Each row of a before or after table is a point. One or more steps were done to the points. Then noise was added and the rows were shuffled. The steps act on columns, c1 being the first. What was done? A step turns or swaps two columns, mirrors them in a line or flattens them onto one, adds a multiple of one to another, or multiplies or shifts one. Angles are multiples of 10 degrees, from the lower column toward the higher: turns from -170 to 170, lines from 10 to 170 but not 90. Use the fewest steps. Two steps may share a column if one is a turn and the other turns, adds or multiplies; they go together, in the order done. Otherwise the lowest column goes first.

Before (14 x 3):
[[-21 -29   8]
 [ 61 -30 -10]
 [-41 -14  52]
 [ 49  21  32]
 [-72  52  53]
 [-20 -36  40]
 [ 50 -22 -20]
 [-39  29  83]
 [ 50 -17  -3]
 [ 33 -91  45]
 [ 39  -2   8]
 [  3 -21  39]
 [  2 -42   8]
 [  3 -54   9]]
After:
[[ 57 -64 -47]
 [-31   4  -6]
 [ 33  23 -15]
 [ -1  40  -2]
 [-39  29   8]
 [-51 -17 -38]
 [  0  22 -39]
 [ 21  35 -38]
 [ 30 -31 -82]
 [-49  42  15]
 [-43  22  18]
 [  6  53 -11]
 [ 41   6 -41]
 [-11 100 -47]]
Steps: turn c1 and c2 by 170 degrees; multiply c3 by -1

Before:
[[-35  19 -64 -25  20  13]
 [ 16  -6  26  18   5  -5]
 [ -6  16 -61  16  23   5]
 [-28  -6 -95   8  22  -1]
 [-19  30 -68  -1  35  14]
 [ 22  17  33 -17  -7 -20]
 [-19  -8  59  12  -8 -15]
 [  1  15 -60  10  -1  31]
 [ -6  -3  32  -3 -26  21]
 [  8 -16  41  -8  29  24]
 [ 18 -32  24 -22  -9  -7]]
After (11 x 6):
[[ -4 -21   0  -9 -24   4]
 [ -4   0   0   9  25  16]
 [  0 -25  -1   1   3  25]
 [-15  11   0  -2  -3 -12]
 [-24  -6   0   4  10  22]
 [ 11   4   0   4  10  -8]
 [ 12  -5   0  -5 -14 -31]
 [  7 -28   1   8  23  -7]
 [ 16  24  -1  -3 -12   9]
 [-14  -3   0  11  31  33]
 [-19  -1   0   7  22  -6]]
Steps: multiply c1 by 0.7; turn c2 and c6 by 70 degrees; multiply c3 by 0; flatten c4 and c5 onto the line at 70 degrees

Before, 9 rows:
[[-72  12   0  16  57  -4  -4  46  11 -36 -62]
 [-27   7 -95 -13  75  34 -30 -11 -23  48 -73]
 [ 41  27   7  32  20  30 -27 -25   2  85  37]
 [ 27  33 -35 -23  75 -12  39  26   9   0   9]
 [ 37  11   6 -61  63  54   7  22  32  62 -65]
 [  4   5  12  23  87   5  -2  42  61 -10  29]
 [ 31 -38 -23 -15  36  16  55  31  10  51  39]
 [-27  30  25 -43  89  71  26 -20 -21 -40   6]
 [-37 -56 -31 -71  -1 -53  -6 -46   5  80  52]]
After (9 x 11):
[[ 36  -2   7 -45 -64  41   6 -10  49  58 -74]
 [-58  54 -27 -62   9 -41 -15  -7  31  84  64]
 [-25   1  -3  20 -57 -18   4  81   6 -34 -60]
 [-32 -11  28 -45 -92  73  11   0   2 -41  -9]
 [ 30  11  10  45 -91   7   3  27  52  -8  22]
 [ 16 -23  -4  32 -23  37  -2 -47  -7  84  29]
 [ 38  40  -2 -14 -25  23  -3   8  14  52  37]
 [-26   7 -93 -21 -73  16 -35  13 -13  46 -79]
 [ 32 -19 -17 -17 -79 -10  -6   7  11   3  14]]
Steps: turn c1 and c8 by -40 degrees; turn c2 and c5 by -170 degrees; flatten c3 and c7 onto the line at 20 degrees; turn c4 and c9 by -20 degrees; turn c6 and c11 by -10 degrees

Before (10 x 14):
[[ 16 -19   8   2  12   9 -17 -11  16   1  -6  13  -1 -15]
 [ 18  -5  10 -35  11 -30   2 -10  18   4  20  17  23  -7]
 [ -5   2  17  -8 -21  24 -16 -10   7  -2 -39  -1   3 -16]
 [-13 -17  -1 -20   1  10  -3 -30  -1   3  -7  16  -6  -4]
 [ -5   4  24 -21  32  16  -5 -15  -3  -9  -2   6   7 -14]
 [ 41  31 -16  15  26 -13  35   6  20 -14   2 -17  38  26]
 [ 14  18 -14  15 -18   5  -9   8  -5 -34 -16  -9  -2  -9]
 [  7   3   2   7   2   7 -20 -29   5 -21 -25 -37  -1  -7]
 [ 27  -4 -25  21  16 -23  30  28  13 -20  11 -45  48   9]
 [ 17   4  -7  -6  -2  22  -5 -23   4 -26 -18   3  26 -19]]
After (10 x 14):
[[ 26 -18 -76  22  18 -27  -4  30  48 -38  11 -43 -34   0]
 [ 10 -51 -46  15  25 -14  18   4  95 -34   0 -13 -21   3]
 [ -7   3  69 -17  31  14  15 -14 -31  -4  -2   7  -8  -6]
 [ 20  -2  29 -35  13 -30 -43 -12  29 -26  23  21  -4 -14]
 [  7  -5   8   8   2   7  -4 -31  -4   5 -30 -39 -21  -9]
 [ -1  19  -4 -20   5  13  11 -31  -7   8  -7  14   7   0]
 [ 23   4  27   2  14  12  -5 -14   9  -1  -7  14  -1 -23]
 [ -1 -22 -42  14 -19   9  -1  10 -29  13 -14  -8 -30  -3]
 [ 10 -15 -21  -6   0  24  28 -22 -25 -14 -16   4 -35 -17]
 [  0   4  49 -10 -21  26  17  -7 -14  -5 -37  -2  -3 -17]]
Steps: mirror c1 and c2 in the line at 160 degrees; multiply c3 by 3; add 1.5 times c6 to c7; turn c9 and c14 by -40 degrees; multiply c9 by 3; turn c10 and c13 by 110 degrees

Before, 10 rows:
[[ 38 -29 -12  -4 -26  -1  -5 -15  -4 -51 -10   3  20  15  24  13  18   4
  -21  16]
 [ 15   2  21   6  13   3  16  -8  27  28  -9   3 -16  14 -11  25  -6 -31
  -10  -8]
 [ 14 -34  -3  34 -10  36 -21   8 -33  19   6 -76 -62   1  17 -30  46   4
  -18  24]
 [ 31 -23   8  -2 -39   7 -22   8   4  18  -2   8  -4 -30   8  11  31  -3
   -5   6]
 [ -4   2  31  33  17   2 -25   2  -4  28  21   6  15  -5 -16  24 -20 -23
   25   7]
 [ 12  -7  -9   7   4   4 -35  17  10  25  -6  -9 -63 -11  21 -32  28 -32
   63  12]
 [  0   6  13  20 -24  55 -32  -7 -21  38  49  12  19  -4 -11  -7 -39  24
    0 -14]
 [ 33  -3  26   9 -34  14  76  47  13 -62  22  17   4  14 -95 -30   0 -36
   -7  15]
 [ -8  13   9   5  10  -2 -11 -13 -12  -2 -10   4  -4  -8 -29 -22  -9 -32
   -9  -9]
 [ -1  13   2  -4 -14  -3 -27  34  45  40  19 -12   8  16 -18 -31  23   0
  -12   1]]
After, 10 rows:
[[ -2 -24  13  32 -50  -8 -22  30  -5  11  -2   8  -4 -30   6 -19 -13  -3
    5   8]
 [  6  13   4  -8  13  28 -11  -6  -9   4  -9   4  -4  -7  -2 -52  15 -32
  -11  14]
 [  7  -7   7  13   6 -21 -36  25  63   6  -6  -9 -63 -11   4 -62 -22 -33
   10  35]
 [ -4 -29 -33  38 -34 -24  -5  20 -21 -27 -10   3  20  16  -1 -17  11   5
   -4  14]
 [ -4  13  21  -2 -17  18 -26  17 -12  18  20 -13   8  16  -2 -61 -38   0
   45   1]
 [  9  -3 -14  33 -44  95  75  -8  -6 -12  23  17   4  14  14 -60 -46 -37
   13  41]
 [ 33   2  32  -4  21  16 -25 -20  25  27  20   6  14  -5   2  -6   2 -23
   -3  23]
 [ 33 -34   8  14 -13 -18 -22  44 -18   7   6 -76 -63   0  37 -59 -16   5
  -33  22]
 [  6   3  26  15  17  11  17  -4 -11  22  -9   4 -17  14   3  -5  10 -32
   27  14]
 [ 20   6  27  -1 -31  11 -31 -38   0  21  49  12  20  -4  54 -38  12  23
  -20 -31]]
Steps: swap c1 and c4; flatten c3 and c10 onto the line at 40 degrees; multiply c5 by 1.3; turn c6 and c15 by 90 degrees; turn c8 and c17 by -100 degrees; swap c9 and c19; shift c16 by -30; add -0.7 times c18 to c20
